Rows are points. Each copy is the shape, with its points in the same order, stretched, turned, moved and blurred by noise. Some copies are also mirrored. Which?
In the rows, zero is written as 128.

Shape (6 x 2)
[[159 169]
 [111  95]
 [158 134]
 [ 77 149]
 [ 64 140]
 [140  86]]
Copy 1 (6 x 2)
[[121 160]
 [156  84]
 [118 117]
 [190 133]
 [208 125]
 [136  81]]
Copy 1 is: mirrored
Copy 2 (6 x 2)
[[166 152]
 [ 88 115]
 [137 157]
 [120  74]
 [107  61]
 [ 92 144]]
Copy 2 is: mirrored
Copy 3 (6 x 2)
[[141  43]
 [127 172]
 [109  86]
 [200 149]
 [214 167]
 [ 79 154]]
Copy 3 is: only turned
Copy 4 (6 x 2)
[[109 158]
 [178 117]
 [136 160]
 [156  56]
 [167  42]
 [173 159]]
Copy 4 is: only turned

Shape (6 x 3)
[[153 153 138]
 [174  84 141]
 [ 93  92  90]
 [124  72 140]
 [ 69 155 245]
 [140 153 112]]
Copy 1 (6 x 3)
[[127 160 179]
 [111 103 209]
 [121 139  92]
 [122 103 150]
 [240 122 123]
 [121 169 155]]
Copy 1 is: mirrored
Copy 2 (6 x 3)
[[ 94 167 140]
 [170 173 154]
 [130 111  90]
 [169 124 140]
 [ 85  49 195]
 [ 88 164 120]]
Copy 2 is: only turned

Shape (8 x 4)
[[ 52 174 146 153]
 [ 66 122 158 181]
 [ 45 140 110 116]
 [138 156  99  72]
 [183 114 182 109]
 [195 127 130 160]
 [ 96 122 123 114]
 [148 109 108  71]]
Copy 1 (8 x 4)
[[129 153 112 199]
 [127 162  80 152]
 [ 90 138 137 166]
 [136 101 198 145]
 [178 159 150  96]
 [192 103 124 109]
 [117 136 138 132]
 [125 110 186  99]]
Copy 1 is: mirrored
Copy 2 (8 x 4)
[[225  46 159  87]
 [199  74 169 172]
 [233 100  93  98]
 [141 163  94  25]
 [ 29 126 143 122]
 [ 97 165 199 127]
 [165 129 108 111]
 [107 180  72  81]]
Copy 2 is: mirrored
Copy 3 (8 x 4)
[[121  70  88 180]
 [138  65 123 154]
 [ 77  87 132 153]
 [ 87 153 118 107]
 [175 171 137 109]
 [169 133 117  72]
 [107 115 144 129]
 [ 94 169 168  87]]
Copy 3 is: only turned
Copy 4 (8 x 4)
[[226 167 151  92]
 [169 189 116 109]
 [204 157 114  53]
 [168  72 148  70]
 [ 96  90 170 119]
 [114 101 122 151]
 [158 131 121  74]
 [120  80 124  66]]
Copy 4 is: only turned

Shape (7 x 4)
[[134 188 111 127]
 [110 144 105 146]
 [161 142 106  75]
 [101 153 193 213]
 [ 92 125 124  50]
 [137 104  55 155]
 [106  87 157 186]]
Copy 1 (7 x 4)
[[150 165 124 157]
 [150 127 121 136]
 [100 169  99 166]
 [170 149 203  66]
 [ 95 106 127 168]
 [134 126  52 123]
 [130 105 148  59]]
Copy 1 is: only turned
Copy 2 (7 x 4)
[[ 55 105 153 129]
 [102 120 170 127]
 [ 96  48 133 138]
 [105 190 128 115]
 [130  49 145  85]
 [132 105 189 185]
 [159 159 144 140]]
Copy 2 is: only turned
Copy 3 (7 x 4)
[[201 141 154 118]
 [157 110 146 157]
 [156 204 187 110]
 [113  38  57  97]
 [ 96 161 248 146]
 [165 138 132 193]
 [ 68  74  86 138]]
Copy 3 is: only turned
